Each row of a before or after table is a point. The points were changed in one or more steps. Then noise was added and the rows were shuffled. The steps act on how far a point lies along the listed directions, d1 being the first. Name the steps. A step turns or swaps two directions, mirrors them in a line or flattens them onto one, adds a multiple of one to another, or multiplies one. Angles are multiples of 10 degrees, from the lower direction toward the higher: turns from -170 to 170, lines from 10 to 170 but not 90. Use the fewest steps. Two steps may share a direction if one is a turn and the other turns, adds or multiplies; they go together, in the order done. Otherwise the lowest direction goes first.
(in the rows, 128 means zero)

Directions:
(1): |  86 | 126 |  95 |
(2): | 161 | 129 |  86 |
(3): | 126 | 182 | 128 |
Before:
| 138 | 146 | 112 |
|  57 |  79 |  88 |
| 132 | 154 | 144 |
| 115 | 171 | 134 |
|  89 |  94 | 102 |
| 126 |  79 | 178 |
| 142 | 145 | 147 |
| 125 | 163 | 139 |
After, 8 rows:
| 135 | 162 | 123 |
| 124 | 140 | 107 |
| 159 |  65 |  89 |
| 150 | 104 | 170 |
| 173 |  93 | 199 |
| 109 | 152 | 138 |
| 132 | 151 | 110 |
| 142 | 167 | 131 |
Steps: turn d1 and d2 by -150 degrees; add -0.3 times d2 to d3

Directions:
(1): | 127 | 116 | 131 | 106 | 180 | 116 | 154 | 187 |
(2): | 149 | 193 | 141 | 116 | 100 | 149 | 127 | 166 |
Before (11 x 8):
| 123 |  82 | 117 | 154 | 106 | 126 | 111 |  28 |
| 116 |  93 | 119 | 133 | 108 | 136 |  96 |  83 |
| 175 | 158 | 144 | 117 |  96 | 157 | 133 | 117 |
| 159 | 178 | 143 | 109 | 122 | 141 | 125 | 224 |
| 102 | 164 | 150 | 139 |  57 | 157 |  92 |  55 |
| 136 | 106 | 127 | 129 | 145 | 112 | 150 | 137 |
| 127 | 148 | 145 | 103 | 150 | 143 | 153 | 184 |
| 104 |  83 | 111 | 128 | 209 |  92 | 158 | 173 |
| 108 |  90 | 107 | 108 | 148 | 128 | 136 | 142 |
| 137 | 160 | 141 | 123 | 108 | 125 | 113 | 125 |
| 139 | 129 | 137 | 121 | 155 | 118 | 139 | 155 |
After (11 x 8):
| 141 | 139 | 141 | 119 | 153 | 121 | 140 | 162 |
| 112 |  77 | 116 | 132 | 109 | 133 |  98 |  77 |
| 132 | 157 | 150 | 100 | 143 | 148 | 156 | 191 |
| 174 | 150 | 140 | 119 | 100 | 157 | 131 | 115 |
|  92 | 138 | 143 | 143 |  68 | 148 |  93 |  39 |
| 138 | 113 | 130 | 125 | 144 | 115 | 152 | 140 |
| 137 | 157 | 140 | 124 | 110 | 124 | 114 | 123 |
| 111 | 105 | 115 | 123 | 198 | 100 | 159 | 185 |
| 114 |  62 | 113 | 155 | 112 | 120 | 111 |  21 |
| 110 |  99 | 108 | 111 | 146 | 130 | 140 | 152 |
| 164 | 191 | 149 | 105 | 116 | 147 | 121 | 232 |
Steps: add 0.3 times d1 to d2

Directions:
(1): | 159 | 140 |  79 | 115 | 108 |  72 | 128 |  75 | 138 | 110 |  99 | 145 |
(2): |  79 | 117 |  69 | 147 | 176 | 130 | 146 | 145 | 104 |  96 | 104 | 126 |
(3): |  96 | 132 | 143 | 200 | 100 |  89 | 117 | 136 | 117 | 162 | 114 | 161 |
(4): |  97 | 173 | 140 | 135 | 136 |  97 | 139 | 110 | 147 | 136 | 131 |  48 |
(5): | 153 |  99 | 122 | 182 | 142 | 138 | 165 |  82 | 127 | 120 | 185 | 120 |
(6): | 107 | 134 | 154 | 140 | 124 | 167 |  78 |  68 |  97 |  95 | 104 | 124 |
Before (8 x 12):
| 114 | 130 | 105 |  90 | 126 | 135 |  94 | 130 | 113 | 100 |  93 | 147 |
| 124 | 132 | 107 | 125 | 143 | 146 | 144 | 128 | 131 | 111 | 148 |  96 |
| 133 | 116 | 105 | 145 | 119 | 104 | 147 | 143 | 127 | 139 | 145 | 159 |
| 145 | 122 | 124 | 150 | 113 | 116 | 118 | 121 | 110 | 113 | 111 | 177 |
| 174 |  98 |  98 | 116 | 125 | 127 | 156 | 126 | 140 | 124 | 135 | 155 |
| 140 |  96 | 120 | 152 | 120 | 129 | 141 | 147 | 116 | 138 | 141 | 173 |
| 110 | 142 |  96 | 152 | 128 |  83 | 124 |  98 | 115 | 122 |  92 | 139 |
| 118 | 130 | 117 | 162 | 109 |  81 | 121 | 111 | 135 | 147 | 116 | 115 |
After:
| 160 | 158 |  99 |  94 | 127 |  93 | 127 |  70 | 132 |  83 | 106 | 105 |
| 137 | 147 |  89 | 139 | 100 |  46 | 121 |  82 | 146 | 136 |  93 | 109 |
| 189 | 128 |  72 |  65 | 109 |  84 | 152 | 121 | 159 | 121 | 103 | 146 |
| 175 | 163 |  74 | 130 |  92 |  31 | 127 |   8 | 143 | 111 |  97 | 129 |
| 139 | 118 | 147 | 138 | 102 | 149 | 115 | 152 | 127 | 147 | 147 | 156 |
| 154 | 109 |  90 | 134 | 132 | 127 | 119 |  45 | 116 |  82 | 135 | 137 |
| 150 | 148 |  99 |  87 | 119 |  82 | 154 | 136 | 156 | 139 | 148 | 113 |
| 141 | 137 | 137 |  81 | 133 | 135 | 147 | 154 | 147 | 135 | 146 |  86 |
Steps: multiply d1 by 3; turn d2 and d5 by 140 degrees; swap d3 and d4; multiply d6 by 1.6

Directions:
(1): | 101 | 116 | 135 | 201 | 113 |  80 | 128 | 155 | 115 | 118 |  81 | 104 | 121 | 120 | 125 |  61 | 149 | 113 | 144 | 161 |
(2): |  76 | 100 | 101 | 134 | 139 | 141 |  73 | 175 |  97 | 136 | 177 | 126 | 146 | 113 | 121 | 136 | 135 | 143 | 194 |  98 |
(3): | 107 | 139 | 131 | 134 | 148 | 130 | 116 | 117 | 143 |  81 | 161 | 196 |  58 | 105 | 149 |  96 |  80 | 112 | 138 | 145 |
(4): |  97 | 134 | 132 | 155 | 126 | 106 | 105 | 124 | 127 | 113 | 130 | 142 | 139 | 223 |  98 | 155 |  85 | 177 | 113 | 158 |
(5): | 102 | 133 | 101 |  95 | 184 | 155 | 148 | 183 | 134 | 191 | 112 | 139 | 140 | 142 | 125 |  88 | 100 | 110 | 100 | 164 |
Before (8 x 20):
| 105 | 145 | 133 | 153 | 124 | 102 |  95 | 118 | 133 |  95 | 142 | 166 | 109 | 181 | 123 | 138 |  86 | 131 | 119 | 165 |
| 128 | 123 | 128 | 120 | 114 | 129 | 111 | 119 | 113 | 103 | 130 | 129 | 134 | 160 | 112 | 161 | 116 | 162 | 123 | 112 |
|  62 | 146 | 119 | 144 | 171 | 121 | 103 | 190 | 110 | 158 | 116 | 164 | 149 | 222 |  91 | 109 |  69 | 175 | 130 | 187 |
| 118 | 148 | 143 | 144 | 113 | 112 | 129 | 105 | 117 |  91 | 137 | 148 | 132 | 172 |  98 | 147 | 101 | 155 | 119 | 157 |
| 108 | 104 | 128 | 146 | 135 | 122 | 129 | 155 | 131 | 143 | 110 |  87 | 134 | 122 | 129 |  96 | 170 | 125 | 135 | 134 |
|  55 | 122 |  99 | 135 | 179 | 128 |  98 | 221 |  93 | 192 | 118 |  99 | 171 | 148 | 106 |  78 | 137 | 127 | 144 | 146 |
| 112 | 122 | 118 | 130 | 132 | 119 | 115 | 131 | 112 | 137 | 148 | 146 | 129 | 107 | 126 | 134 | 144 | 121 | 150 | 110 |
| 134 | 112 | 101 | 116 | 167 | 135 | 153 | 142 | 122 | 147 | 113 | 104 | 147 | 111 | 140 |  97 | 126 | 113 | 122 | 136 |
After (8 x 20):
| 136 | 130 | 119 |  97 | 148 | 146 | 151 | 144 | 126 | 136 | 102 | 138 | 115 | 116 | 131 | 101 | 113 | 115 | 100 | 136 |
| 133 | 136 | 125 | 111 | 132 | 123 | 132 | 109 | 126 | 141 | 140 | 151 | 136 | 144 | 118 | 159 | 127 | 134 | 113 | 120 |
| 139 | 127 | 110 | 101 | 138 | 140 | 135 | 163 | 121 | 182 | 111 |  98 | 162 |  96 | 138 | 118 | 164 |  82 | 122 | 128 |
| 123 | 136 | 116 | 107 | 146 | 145 | 160 | 160 | 110 | 159 | 115 | 120 | 147 |  88 | 119 |  91 | 142 |  97 | 126 | 148 |
| 179 | 137 | 133 |  71 | 130 | 170 | 146 | 130 | 116 | 149 | 137 | 124 | 128 |   8 | 159 | 124 | 187 |  91 | 168 |  70 |
| 153 | 143 | 140 |  78 | 125 | 160 |  94 |  85 | 123 |  86 | 201 | 149 | 101 |  61 | 152 | 177 | 149 | 124 | 161 |  52 |
| 102 | 110 | 129 | 120 | 141 | 143 |  96 | 126 | 138 | 103 | 174 | 137 | 105 | 131 | 133 | 142 | 131 | 148 | 152 | 112 |
| 139 | 111 | 124 | 148 | 126 | 113 | 119 |  93 | 118 |  78 | 146 | 119 | 124 | 120 | 140 | 139 | 124 | 143 | 152 | 112 |
Steps: turn d1 and d2 by 100 degrees; multiply d3 by -1; turn d4 and d5 by 150 degrees

Directions:
(1): |  79 | 128 | 141 | 175 | 102 | 173 | 159 | 138 |  86 | 155 | 164 | 109 | 145 | 119 | 126 | 157 | 172 | 119 | 111 | 171 | 163 | 124 | 171 |  91 |  94 |  90 |  75 | 114 | 124 | 110 |  93 | 107 |  97 | 121 | 130 |  74 |  95 | 175 |  79 |  97 | 140 | 148 | 131 | 145 | 142 | 185 | 156 | 109 |
(2): | 117 | 136 | 138 |  82 |  99 | 106 | 126 | 110 | 140 | 166 | 151 | 152 | 118 | 109 | 146 | 115 | 118 | 106 | 154 | 112 | 175 | 124 |  81 |  96 | 105 |  56 | 163 |  88 | 127 | 145 |  98 | 120 | 154 | 107 |  92 |  94 | 211 | 155 | 129 | 149 | 107 | 178 | 185 | 153 |  96 |  94 | 162 | 119 |
(3): | 177 | 121 |  90 | 148 | 206 | 116 | 144 | 136 | 101 | 149 | 152 | 126 | 107 |  36 | 160 | 133 | 156 | 139 | 143 | 169 | 145 | 139 | 104 | 137 |  98 | 150 | 113 | 106 | 135 | 179 |  96 | 135 | 117 | 111 | 112 | 145 | 127 | 111 |  99 | 203 |  86 | 143 |  93 | 123 | 132 | 154 | 110 | 174 |
(4): | 150 | 189 |  90 | 121 | 173 | 145 | 109 | 101 | 169 |  52 | 142 | 150 | 118 | 194 | 189 | 112 | 146 | 137 | 147 | 165 | 118 | 136 | 123 | 127 | 135 | 136 | 125 | 139 | 114 | 153 |  88 | 107 | 123 | 165 |  86 | 152 | 139 | 177 | 138 | 100 | 127 | 122 | 165 | 164 | 149 | 188 | 162 | 140 |
(5): | 146 | 114 | 136 | 137 |  75 | 119 | 161 | 113 | 137 | 139 | 161 | 162 |  78 | 144 | 154 |  58 | 138 | 179 | 110 | 104 | 103 | 135 | 134 |  64 | 152 | 118 | 123 | 107 | 209 | 156 | 115 | 105 | 119 | 182 | 130 | 119 | 102 | 108 | 120 | 105 | 141 | 174 |  94 | 138 | 151 | 111 |  85 | 173 |
(6): | 116 | 125 | 112 | 135 | 107 | 119 | 155 | 157 |  93 | 103 | 125 | 155 | 114 | 151 | 105 | 130 | 153 |  91 | 144 | 132 |  94 | 147 |  95 | 129 |  87 | 171 |  83 | 105 | 164 | 160 | 206 |  88 |  94 |  95 |  62 | 124 | 134 | 154 | 178 | 153 | 128 | 153 | 144 |  93 | 189 | 105 | 143 |  86 |
Before (10 x 48):
| 111 | 108 | 145 | 107 |  98 |  97 | 129 | 134 | 123 | 180 | 132 | 132 | 135 | 121 |  90 | 142 | 104 | 121 | 133 | 106 | 141 | 113 |  97 | 139 | 144 | 118 | 132 | 112 | 146 | 115 | 142 | 133 | 147 | 106 | 127 | 108 | 141 | 106 | 135 | 122 | 127 | 132 | 133 | 136 | 117 |  93 | 118 | 101 |
|  77 |  86 | 170 |  97 |  56 | 103 | 119 | 133 |  84 | 191 | 115 | 107 | 171 | 110 |  71 | 166 |  85 |  81 | 117 |  84 | 164 |  93 |  99 | 152 | 116 |  79 | 148 | 102 |  96 |  76 | 180 | 163 | 133 |  67 | 146 |  98 | 158 | 105 | 139 | 113 | 127 | 140 | 166 | 112 | 102 |  71 | 150 |  69 |
| 120 | 139 | 156 | 162 | 132 | 149 | 146 | 113 | 112 | 153 | 160 | 134 | 104 | 124 | 147 | 109 | 141 | 151 | 133 | 153 | 136 | 147 | 137 |  69 | 142 |  97 | 114 |  95 | 160 | 159 |  92 | 102 | 100 | 142 | 114 | 114 | 101 | 121 |  99 | 129 | 151 | 160 | 110 | 124 | 132 | 156 | 117 | 158 |
| 139 | 152 | 128 |  84 | 145 | 107 |  91 | 106 | 177 | 117 | 120 | 154 | 114 | 140 | 159 | 103 |  84 | 124 | 158 |  95 | 132 | 133 |  90 | 114 | 141 | 130 | 174 | 125 | 105 | 146 |  93 | 128 | 167 | 150 | 134 | 151 | 188 | 128 | 133 | 141 | 105 | 129 | 163 | 165 |  94 |  93 | 140 | 151 |
| 114 | 132 | 133 |  80 | 126 | 118 | 108 | 129 | 130 | 155 | 120 | 139 | 147 |  86 |  83 | 163 | 111 |  52 | 154 | 118 | 180 | 141 |  64 | 169 | 110 |  98 | 173 |  97 |  95 | 131 | 151 | 127 | 168 |  41 |  90 | 111 | 233 | 152 | 178 | 187 |  92 | 138 | 198 | 114 |  87 |  75 | 163 |  78 |
| 153 | 161 | 116 | 139 | 151 | 158 | 112 |  89 | 161 | 108 | 147 | 108 | 122 | 153 | 177 | 124 | 116 | 166 | 102 | 151 | 127 | 113 | 158 | 126 | 166 | 123 | 148 | 167 |  92 | 117 |  80 | 149 | 150 | 172 | 161 | 152 |  94 | 122 |  91 |  68 | 136 | 105 | 127 | 166 |  91 | 203 | 130 | 161 |
| 108 | 103 | 154 |  94 | 104 | 121 | 111 | 131 | 134 | 219 | 132 | 124 | 156 |  40 | 107 | 140 |  90 | 123 | 123 |  96 | 205 | 111 | 113 | 132 | 114 |  49 | 182 | 115 |  85 | 105 |  90 | 177 | 166 |  65 | 152 |  95 | 181 | 112 |  94 | 160 | 116 | 164 | 149 | 128 |  48 |  87 | 143 | 106 |
| 125 |  85 | 162 | 102 | 110 |  75 | 134 | 155 |  99 | 182 | 101 | 123 | 139 |  66 |  72 | 139 | 117 | 109 | 133 | 104 | 138 | 110 | 116 | 163 | 113 | 147 | 129 | 124 | 129 | 134 | 167 | 131 | 136 |  87 | 161 | 128 | 116 | 100 | 139 | 148 | 101 | 118 | 110 | 103 | 103 |  74 | 111 | 115 |
| 117 | 159 | 140 |  84 | 118 | 134 |  91 |  85 | 187 | 138 | 147 | 126 | 132 | 193 | 154 | 123 | 109 | 175 | 130 |  89 | 163 | 127 | 150 | 129 | 176 |  60 | 202 | 139 | 100 |  94 |  66 | 129 | 186 | 163 | 153 | 120 | 173 | 137 | 121 |  58 | 135 | 121 | 166 | 176 |  82 | 161 | 142 | 154 |
| 109 |  89 | 168 | 162 |  31 | 137 | 171 | 115 | 122 | 198 | 170 | 139 |  89 |  73 | 136 |  92 | 175 | 160 | 105 | 117 | 124 | 122 | 135 |  42 | 114 |  88 | 105 |  94 | 190 | 138 | 104 | 102 | 111 | 150 | 137 |  82 |  93 | 146 |  88 | 129 | 138 | 205 | 115 | 131 | 135 | 113 | 111 | 157 |
After (10 x 48):
|  94 | 134 | 165 | 160 | 107 | 151 | 144 | 125 | 102 | 146 | 139 | 129 | 120 | 146 | 115 | 132 | 138 | 124 | 129 | 144 | 124 | 148 | 137 |  83 | 135 | 107 | 103 | 104 | 149 | 139 | 135 |  98 |  95 | 122 | 108 | 110 | 104 | 129 | 121 | 123 | 162 | 146 | 122 | 106 | 142 | 141 | 128 | 117 |
| 146 |  96 | 133 | 134 | 130 | 100 | 133 | 149 | 119 | 140 | 107 | 139 |  99 | 100 | 113 | 101 | 101 | 141 | 124 |  86 |  85 | 144 | 115 | 120 | 141 | 201 | 122 | 129 | 163 | 150 | 158 | 128 | 131 | 142 | 161 | 162 | 106 |  70 | 137 | 167 | 115 | 120 |  75 | 109 | 140 |  70 |  73 | 165 |
| 151 | 168 | 118 | 103 | 159 | 109 | 105 | 115 | 163 |  65 | 113 | 149 | 127 | 186 | 154 | 112 | 142 | 138 | 146 | 145 | 104 | 117 | 133 | 159 | 147 | 166 | 118 | 154 | 120 | 153 | 120 | 104 | 127 | 164 | 126 | 169 | 100 | 158 | 152 |  81 | 117 |  95 | 144 | 149 | 138 | 162 | 142 | 135 |
| 162 | 157 |  83 | 153 | 221 | 147 |  94 | 111 | 124 |  68 | 123 |  96 | 160 | 144 | 172 | 162 | 132 | 143 | 115 | 179 | 122 | 108 | 144 | 196 | 148 | 170 | 112 | 153 |  62 | 114 | 100 | 169 | 103 | 145 | 151 | 186 |  76 | 120 | 106 |  94 | 116 |  72 | 122 | 146 | 143 | 226 | 139 | 149 |
| 139 | 131 | 125 | 156 | 171 | 167 |  99 | 134 | 145 |  79 |  83 |  97 | 164 | 147 |  76 | 169 | 118 | 116 |  95 | 139 | 104 | 141 | 166 | 209 | 187 | 198 | 137 | 183 |  89 |  84 | 162 | 151 | 137 | 117 | 182 | 172 |  81 | 103 | 158 | 109 | 143 |  42 |  98 |  99 | 124 | 151 |  98 | 112 |
| 166 |  86 | 105 | 151 | 185 | 106 | 159 | 155 |  73 | 192 | 153 | 113 | 100 |  38 | 114 | 149 | 158 | 166 | 130 | 129 | 136 | 156 | 119 | 159 | 107 | 169 | 123 | 100 | 162 | 159 | 140 | 126 | 131 |  95 | 130 | 142 | 113 |  75 | 117 | 198 |  93 | 141 |  65 |  90 | 141 | 139 |  76 | 178 |
| 117 | 129 | 138 | 183 |  88 | 165 | 146 | 115 | 140 | 111 | 146 | 126 | 114 | 140 | 148 | 118 | 187 | 158 | 105 | 154 |  89 | 126 | 162 |  89 | 129 | 143 |  80 | 140 | 151 | 124 | 114 |  98 |  93 | 169 | 132 | 122 |  53 | 172 | 101 |  93 | 154 | 145 | 119 | 131 | 164 | 175 | 131 | 145 |
| 142 | 107 | 116 | 133 | 123 | 111 | 165 | 141 |  76 | 183 | 159 | 135 |  97 |  50 | 130 | 137 | 139 | 105 | 135 | 141 | 143 | 131 |  76 | 116 |  77 | 129 | 117 |  91 | 140 | 172 | 158 | 122 | 127 |  75 |  85 | 114 | 153 | 119 | 121 | 186 |  93 | 183 | 131 | 111 | 121 | 118 | 131 | 125 |
| 155 | 144 |  73 | 180 | 207 | 164 | 119 | 165 | 118 |  63 | 111 | 128 | 143 | 133 | 126 | 154 | 154 | 141 | 119 | 178 |  89 | 144 | 152 | 191 | 113 | 229 |  71 | 169 | 106 | 146 | 159 | 140 |  83 | 104 | 111 | 177 |  52 | 134 | 137 | 141 | 138 |  95 |  89 |  89 | 175 | 200 | 126 | 107 |
| 150 | 144 | 108 | 135 | 167 | 121 | 120 | 122 | 143 | 113 | 137 | 132 | 128 | 154 | 134 | 135 | 128 | 154 | 132 | 150 | 118 | 119 | 117 | 155 | 166 | 160 | 114 | 139 | 137 | 130 | 108 | 131 | 127 | 148 | 127 | 149 |  97 | 114 | 125 | 101 | 129 |  99 | 113 | 151 | 142 | 166 | 113 | 135 |
Steps: add -0.7 times d1 to d5; turn d2 and d4 by -160 degrees; turn d3 and d6 by 130 degrees
